Every row gives one point. The points of each table are mixes of a few directions, plus a little noise. How many directions does each table use, and how many do they share? Where both have some left over, give the other angles between the two spaces (their principal angles), to ten degrees, smallest first.

First (6 x 2):
[[0,3],
[2,39],
[0,-8],
[1,17],
[-5,-95],
[1,42]]
Second (4 x 2):
[[-3,-18],
[-1,-22],
[4,78],
[-2,-38]]
Directions: first 1, second 1, shared 1

First (5 x 3):
[[26,20,81],
[-5,-4,-16],
[7,6,23],
[-23,-18,-72],
[-5,-4,-15]]
Second (7 x 3):
[[0,-2,3],
[-3,19,-41],
[7,-43,95],
[-3,18,-39],
[3,-23,50],
[-3,19,-41],
[-2,12,-27]]
Directions: first 1, second 1, shared 0; angles 40

First (6 x 6):
[[-3,5,-73,-64,14,-80],
[27,8,-6,40,20,-7],
[24,-7,75,24,22,42],
[-27,-13,15,22,-89,4],
[0,0,-19,13,-24,-20],
[-21,5,7,-35,57,63]]
Second (8 x 6):
[[7,-20,58,-28,-22,-11],
[5,12,-26,35,8,7],
[-8,15,-22,70,-7,45],
[-23,22,-77,61,-15,24],
[-21,-18,74,-35,-8,58],
[38,-5,-12,-36,13,-95],
[-15,-23,44,-82,-12,-18],
[15,16,-41,11,43,-6]]
Directions: first 4, second 4, shared 4

First (9 x 8):
[[-10,-21,2,29,6,32,28,-21],
[-17,-33,4,40,8,46,38,-29],
[-11,-18,10,51,-8,43,19,-22],
[15,30,-9,-60,1,-58,-38,34],
[0,-17,-16,-42,34,-24,21,4],
[12,23,5,-11,-16,-21,-31,18],
[6,6,-14,-53,22,-42,-3,17],
[-15,-42,-14,-12,46,15,59,-23],
[17,70,35,62,-93,6,-95,21]]
Second (8 x 8):
[[-27,-22,14,27,-26,50,-46,38],
[-14,-34,-29,-54,49,-23,42,-3],
[-4,-11,-41,-66,52,-62,63,-32],
[14,18,46,-15,4,9,-12,-11],
[-3,50,5,3,-48,-40,-52,-5],
[-22,-4,34,17,-12,32,-6,-32],
[66,-5,-36,66,0,26,13,63],
[-11,6,7,23,-20,9,-5,-20]]
Directions: first 2, second 5, shared 2

First (11 x 11):
[[21,14,15,9,-29,-7,18,-9,10,-2,-15],
[12,-15,-42,6,18,-19,-54,26,-48,5,44],
[-63,-22,11,-35,51,28,37,-3,32,4,-19],
[-15,5,10,-2,3,22,-1,-13,17,-1,-10],
[52,23,-21,36,-43,-3,-66,-7,-28,3,20],
[14,32,84,29,-36,-22,43,-10,11,-75,15],
[-6,-29,-49,-9,39,-18,-44,33,-46,12,43],
[14,-36,-66,-15,29,-42,-22,45,-52,31,31],
[25,27,41,17,-44,-6,34,-19,22,-18,-22],
[-9,6,-7,-12,-9,35,12,-26,39,36,-49],
[-46,-5,24,-25,22,33,44,-18,46,5,-37]]
Second (10 x 11):
[[-3,15,-4,10,-4,-61,-6,29,0,-35,5],
[-54,95,37,-17,33,27,25,-67,-63,35,-12],
[14,34,-23,13,-54,-27,-62,15,-39,-60,18],
[-41,33,2,24,23,25,44,-2,47,-18,19],
[12,-88,-9,-22,38,37,-28,-1,-59,57,-30],
[22,-44,-5,5,11,-13,6,19,36,-27,12],
[1,-9,4,-9,-15,17,21,-1,25,62,-22],
[3,-24,-15,15,4,-14,-5,28,18,-29,11],
[-9,13,7,-7,-12,14,18,-7,11,51,-19],
[56,-25,6,-13,-22,-5,-14,-14,23,-37,20]]
Directions: first 4, second 6, shared 0; angles 30, 30, 40, 40

First (9 x 12):
[[-15,-13,-29,-1,-13,-15,0,17,56,46,10,32],
[43,-5,49,15,-42,15,21,-15,-66,-66,20,-4],
[12,-19,7,-24,4,-21,14,22,13,26,42,27],
[30,7,50,-35,59,3,8,-11,-77,-41,18,-27],
[5,15,20,0,-8,9,-2,-8,-39,-38,-13,-54],
[0,-11,-4,-14,-46,-21,9,31,28,20,26,-19],
[-7,-4,-20,23,28,14,-7,-23,16,13,-19,65],
[-30,4,-45,26,54,16,-22,-26,42,37,-43,70],
[-36,26,-30,7,-35,1,-21,12,26,0,-42,-88]]
Second (9 x 12):
[[-60,10,13,29,24,-2,22,-21,-29,11,-36,-9],
[1,9,-8,25,-28,23,10,27,-3,5,-34,34],
[54,11,-35,11,9,50,16,-7,71,-17,12,40],
[-77,-8,45,3,23,-47,-1,-27,-81,11,-16,-43],
[21,-5,-4,-46,-32,-30,-35,25,12,-3,31,-69],
[95,1,-16,10,-22,54,-1,-9,33,-52,23,53],
[37,-13,-15,-8,11,10,1,10,32,15,22,68],
[-28,-9,20,-17,-6,-36,-15,6,-38,11,2,-33],
[-43,5,1,-7,19,-21,3,-5,2,20,-6,-42]]
Directions: first 4, second 5, shared 2; angles 40, 50

First (11 x 18):
[[11,22,22,-5,-15,-24,-18,53,-41,-40,30,2,-7,-19,-11,-57,-22,-31],
[5,15,14,-2,-9,-15,-11,33,-25,-23,18,1,-4,-12,-7,-35,-14,-18],
[1,7,6,-1,-5,-6,-5,14,-9,-10,8,-1,-1,-6,-3,-16,-6,-8],
[-9,-22,-19,4,15,22,16,-47,35,34,-26,-1,5,18,8,50,19,26],
[8,21,19,-4,-15,-21,-16,47,-35,-35,26,2,-6,-18,-10,-50,-20,-27],
[7,15,14,-4,-11,-17,-12,35,-27,-26,21,1,-5,-14,-7,-38,-13,-21],
[3,9,8,-3,-4,-9,-5,18,-12,-12,9,2,-3,-6,-4,-18,-7,-10],
[-18,-39,-37,7,28,39,31,-90,65,67,-50,-3,11,34,17,95,37,51],
[-3,-6,-5,1,3,7,3,-14,10,11,-9,0,1,5,3,16,5,7],
[-7,-14,-14,3,9,16,11,-32,24,23,-17,-2,4,12,7,33,13,17],
[-3,-8,-8,2,5,9,6,-18,13,14,-11,0,1,7,4,21,7,10]]
Second (9 x 18):
[[0,10,-2,3,1,3,-6,-5,1,0,-3,3,1,-1,5,-3,6,0],
[8,-35,23,-19,-14,-31,17,58,-31,-28,32,-16,-8,-10,-34,-20,-46,-18],
[9,59,14,8,-13,-12,-37,34,-34,-35,19,14,-4,-22,9,-65,3,-29],
[-6,-38,-9,-5,9,8,24,-22,22,23,-12,-9,2,14,-6,42,-2,19],
[-9,-29,-18,1,14,20,20,-46,35,35,-25,-4,6,19,6,53,15,28],
[0,5,-1,2,1,2,-3,-3,1,1,-2,2,0,0,3,-1,4,0],
[-7,-80,-7,-16,9,1,49,-16,26,29,-8,-22,1,21,-24,66,-22,26],
[1,61,-5,17,0,12,-35,-14,-3,-6,-8,20,3,-8,28,-30,31,-8],
[5,46,6,9,-7,-3,-28,13,-18,-19,7,12,-1,-13,12,-41,10,-17]]
Directions: first 1, second 2, shared 1
